Each row of a before or after table is a point. One or more steps were done to the points. Then noise was added and the rows were shuffled. The steps act on how far a point lies along the listed directions, d1 being the first. Name the steps. A step turns or swaps two directions, mirrors them in a line or flattens them onto one, adds a multiple of one to another, or multiplies one. Angles are multiples of 10 degrees, from the lower direction toward the higher: turns from -170 to 170, lines from 10 to 170 but not 90. Use the fewest steps. Two steps may share a direction if one is a turn and the other turns, adds or multiplies; they go together, in the order done. Otherwise the lowest direction goes first.

Directions:
(1): 46	24
(2): 24	-46
Before:
-9	-30
-20	77
3	-25
37	-5
-26	83
11	-8
-16	19
-53	-22
-30	51
After, 9 rows:
43	41
44	-36
54	-68
-11	22
45	-65
-13	5
23	-11
-38	-7
0	31
Steps: turn d1 and d2 by 160 degrees

Directions:
(1): -35	-43	-31
(2): 26	19	-55
(3): 47	-43	7
Before, 8 rows:
-19	-3	-47
63	-20	-12
-18	-55	-19
19	-47	-11
-26	-13	31
-20	-19	5
30	-23	28
33	-6	1
After, 8 rows:
65	-7	-2
-28	-25	29
-24	-33	-5
-2	-66	-22
-45	-24	-68
42	4	7
-46	-92	-44
40	-17	36
Steps: multiply d1 by 2; add -0.3 times d2 to d3

Directions:
(1): 71	-9	-14	-13
(2): -19	-11	-33	-62
Before (14 x 4):
47	-24	5	21
49	17	-10	-26
55	29	6	74
36	-20	-47	-92
42	-29	-45	-58
9	5	-16	-19
5	-2	-51	-92
-11	0	30	54
59	-39	-62	-64
-30	5	-15	-3
95	-3	10	83
-5	-12	10	-26
1	-1	-27	-28
51	-34	-44	-73
After, 14 rows:
-13	1	-7	3
8	7	-3	-13
17	-16	-17	-17
4	-2	-16	-5
3	-9	15	-13
13	-19	-21	-33
27	23	-7	-13
16	-21	-37	-11
33	-11	-3	44
18	-27	3	3
4	-6	-21	-42
-1	-1	24	21
13	7	-23	-36
29	12	-15	33
Steps: multiply d1 by 0.4; multiply d2 by 0.4

Directions:
(1): -60	-58	16	22	-10	16
(2): -32	35	45	-6	-32	-53
(3): -24	30	41	-13	61	33
(4): 16	-34	9	18	53	-59
Before:
-5	27	25	-24	35	19
-1	-11	4	4	48	24
-22	-4	9	-7	-19	-15
-7	21	36	-13	32	14
-35	5	5	-3	-13	44
10	20	-1	-18	-34	8
26	27	-26	-24	17	43
0	22	19	-19	39	9
-35	-2	27	9	10	-4
39	14	-6	-13	50	24
-41	33	11	-11	-22	21
-9	18	-12	-3	-23	-2
-21	10	8	15	-22	-32
After, 13 rows:
-34	49	38	7	-37	-68
-12	11	31	-8	0	-1
4	-23	0	15	41	-27
-18	-3	17	-14	6	10
16	-42	-41	0	22	95
-42	5	37	6	7	-69
-4	43	28	-4	-4	-45
-15	22	29	-11	-15	-53
0	-70	-43	11	38	71
34	-10	-40	-3	38	56
-28	1	9	8	-10	-30
-30	-25	28	2	-12	-22
-14	4	8	-14	3	19
Steps: turn d1 and d4 by 140 degrees; multiply d2 by 2.5; multiply d3 by 0.4

Directions:
(1): -19	-12	-45	15	41	71	11	-29	-42
(2): 63	-8	-53	-40	7	6	4	-28	53
(3): -29	-26	-31	-4	-60	42	-46	41	25
(4): -25	79	-7	-55	-9	4	-36	-27	-16
(5): 23	9	31	58	-12	19	-53	-59	21
(6): 8	7	30	-12	74	26	-42	48	29
Before, 10 rows:
1	-5	-39	-17	2	-27	37	-13	-17
30	-44	-58	-46	-36	-32	92	11	13
-24	-26	-9	-2	-33	4	-21	46	11
27	-30	-25	-53	-8	-72	54	19	7
-40	27	-40	-91	-1	-6	16	64	-2
56	1	-35	-35	-15	5	-5	-34	49
-24	9	-2	-47	10	63	-74	47	45
7	-16	-14	-28	-13	-28	21	-3	28
-28	44	-44	-69	-44	-42	9	-1	-6
59	-30	-22	-18	5	-15	20	6	42
After:
41	-21	-30	-19	-33	3	-11	-1	47
60	-6	-26	-46	15	0	9	-13	48
11	11	-12	15	4	15	-40	-34	17
35	21	31	51	-11	-27	8	-91	3
37	-2	4	13	-46	-13	-72	-39	54
16	-11	8	-4	-11	-9	-18	-20	45
14	-39	22	40	2	-28	18	5	1
59	-14	6	31	-31	41	-59	-45	79
36	42	36	22	30	-40	-29	-68	20
20	-32	0	-3	17	-44	94	-30	-19
Steps: mirror d3 and d4 in the line at 120 degrees; turn d5 and d6 by 150 degrees; multiply d6 by 0.7

Directions:
(1): -67	-22	21	-18	-43	-13	21	20	63	-39	32
(2): -36	-26	74	28	49	-22	-22	-33	-39	-24	14
(3): -29	12	-54	-49	58	-20	44	-45	-4	-30	-4
(4): -37	-38	-6	-71	-24	4	-33	-4	-44	58	12
(5): 17	6	45	-47	14	-46	27	62	-11	-6	-58
Before (8 x 11):
-19	-28	49	8	4	4	-21	-14	-39	26	19
16	7	4	-6	4	7	10	21	8	1	-23
45	-5	2	6	16	8	-27	-6	-47	18	8
-3	2	-25	-26	-35	2	16	19	18	28	-9
-6	-14	39	6	-1	-12	-42	-9	-44	23	-4
-4	5	-4	-15	-17	0	6	13	14	-8	4
-2	7	-32	-33	4	-1	31	-3	17	-4	-7
20	-13	4	-29	24	-13	-11	7	-39	26	-30
After (8 x 11):
22	23	-39	-14	-37	0	37	31	43	13	-27
25	6	74	36	39	-32	-28	0	-54	-5	-32
37	10	1	30	38	-12	12	-4	-4	-20	-24
-18	3	-46	-30	-23	8	40	1	50	-18	4
19	5	-33	22	-4	35	3	-7	15	5	7
66	3	19	11	30	-5	-18	6	-57	18	-10
3	13	-14	-4	-19	5	5	9	22	-7	8
13	-16	99	25	48	-23	-4	9	-53	-1	-25
Steps: add 1 times d3 to d1; multiply d2 by 1.6; turn d4 and d5 by 120 degrees; multiply d5 by 1.6
